Each row of a before or after table is a point. One or more steps were done to the points. Then noise was added and the rows were shuffled. The steps act on columns, c1 being the first. What was done? A step turns or swaps two columns, mirrors them in a line or flattens them onto one, adds a multiple of one to another, or multiplies or shifts one. Angles are multiples of 10 degrees, from the lower column toward the higher: turns from -170 to 170, lines from 10 to 170 but not 90. Use the fewest steps. Two steps may share a column if one is a turn and the other turns, adds or multiplies; they go together, in the order done. Otherwise the lowest column goes first.

Before, 11 rows:
[[ 0.51 -0.04]
 [ 0.19  0.02]
 [-0.17 -0.13]
 [-0.24 -0.18]
 [-0.26 -0.21]
 [ 0.50  0.43]
 [-0.06 -0.18]
 [ 0.31 -0.16]
 [ 0.43  0.13]
 [-0.09 -0.41]
 [ 0.45  0.19]]
After, 11 rows:
[[-0.33  0.00]
 [ 0.41 -0.17]
 [ 0.36 -0.36]
 [ 0.47 -0.14]
 [ 0.13 -0.34]
 [ 0.16 -0.10]
 [-0.16 -0.10]
 [ 0.67  0.02]
 [-0.30  0.02]
 [-0.32 -0.25]
 [-0.22  0.02]]
Steps: turn c1 and c2 by -40 degrees

Before, 14 rows:
[[ 0.03 -0.30  0.10  0.01]
 [ 0.14 -0.12 -0.40  0.37]
 [ 0.12 -0.22  0.08 -0.28]
 [ 0.08 -0.12 -0.38 -0.29]
 [-0.06 -0.30 -0.09 -0.02]
 [-0.23 -0.29 -0.02 -0.10]
 [ 0.04  0.52  0.05 -0.15]
 [ 0.02  0.79 -0.23 -0.12]
 [-0.21 -0.30 -0.20  0.98]
 [ 0.16 -0.10 -0.35 -0.28]
 [ 0.20 -0.29  0.50 -0.01]
 [ 0.14  0.20 -0.23 -0.11]
 [ 0.14  0.02  0.45 -0.27]
 [-0.36 -0.12 -0.33 -0.04]]
After (14 x 4):
[[ 0.70  0.56 -0.10  0.03]
 [ 0.17 -0.19  0.30  0.04]
 [ 0.53 -0.69 -0.43  0.08]
 [ 0.64  0.34 -0.29  0.25]
 [ 0.56 -0.22  0.33  0.26]
 [ 0.28  0.19  0.25  0.12]
 [ 0.64 -0.20  0.31  0.27]
 [ 0.66 -0.24  0.35 -0.34]
 [ 0.51  0.26  0.18  0.00]
 [ 0.62  0.20  0.12  0.26]
 [ 0.30  0.03  0.36 -0.99]
 [ 0.55 -0.29 -0.41  0.14]
 [ 0.46  0.10  0.25  0.03]
 [ 0.63 -0.29  0.00  0.10]]
Steps: shift c1 by 0.50; turn c2 and c3 by -130 degrees; multiply c4 by -1
